Every row gives one point. To make a cloud, some directions were put in groups of two or more. Within a group, all points are equally far from the middle, so they leave a hole (a ring in 2 directions, a hollow ball in 3). The other directions are filled evenly. Then the cloud was stretched, turned, moved and blurred a little. Count the holes, and give their numbers of directions, smallest first.
In the rows, zero is written as 128.

Cloud:
[[160  83]
 [114  83]
 [123  88]
 [181 119]
 [164  94]
 [156  99]
 [163 160]
 [ 98  94]
 [133  91]
 [157 124]
 [106 154]
 [150  94]
 [156 161]]
Holes: 0

Cloud, 28 rows:
[[159  92 107  96]
 [105 176 181 141]
 [ 68  99 137 153]
 [ 90 113 192 140]
 [116 135 131  69]
 [115 163 198 102]
 [125 126 194 100]
 [179 153 144 114]
 [179 119 163 149]
 [ 77 133 162 186]
 [111  72 125 126]
 [125 141 125 157]
 [132 105 106 184]
 [128 119 109  82]
 [124 185  97 142]
 [131 139 134  69]
 [131 120 116  91]
 [150 141 117 157]
 [140 130  75 161]
 [142  99 124 173]
 [111 124 132 132]
 [ 85  97 103 163]
 [151 109  83 114]
 [159  92 103 123]
 [165  78 164 161]
 [ 79 130 134  90]
 [174 146 141 119]
 [131 113 117  78]]
Holes: 0

Cloud, 55 rows:
[[100 150 156 118 200 129]
 [160 133 160  96 119  87]
 [153 172 107 112  96 109]
 [ 95 159 184 121 119 106]
 [104 158  81  97 149 158]
 [157 111  61 141 168 130]
 [106 103 159 158 106 153]
 [164 124 180 116 110 114]
 [171  99 144 132 114 176]
 [142 165  85 120  90 133]
 [ 80 139  99 147  94 138]
 [174  84 132 133 182 139]
 [173 114 132 117 177 176]
 [125 142  68 146 118 172]
 [163 153 145 123 131 183]
 [120 175 110  91 128 163]
 [167 105 161 117 114 170]
 [ 94 139 173  93 102 124]
 [100 119 134 152 191 165]
 [150 110 185 134 120 107]
 [ 93  95 128 153 115 168]
 [ 94 153 151 105 197 126]
 [139  87 123 160  94 105]
 [ 98 171 165 125 161  89]
 [ 95 128 124 185 109 111]
 [ 77 157 132  89 126 153]
 [127 165 157 174 165 112]
 [110 159  86  92 163 151]
 [166 104  87 148 172 170]
 [115  96 150 166  98 130]
 [108 107 174 136 186 112]
 [130 155 143 179 177 116]
 [105 141 178 167 124 122]
 [ 87 171 119 132 116  83]
 [142 172  90 125  92 118]
 [140  91 165  85 151 169]
 [167 144 132  93 181 112]
 [118 195 133 115 108 126]
 [ 91 136 159 105 190 155]
 [103 143 167 167 117 149]
 [118 110 182 148 158  98]
 [119  85 168 100 164 168]
 [113  98 154  66 173 130]
 [100  99 118 168 131  86]
 [ 95 136 170 112 188 104]
 [178 118 167 143 113 122]
 [ 97 129 141 106 112  71]
 [104 123 123 156 185 173]
 [122  98 158  72 178 117]
 [159 140 129  72 122 163]
 [117 189 124 106 108 143]
 [ 90 120 116 167  96 106]
 [172 118 172 132 106 133]
 [114 160  74 127 106 157]
 [118 154 109 195 119 117]]
Holes: 3 (2, 2, 2)
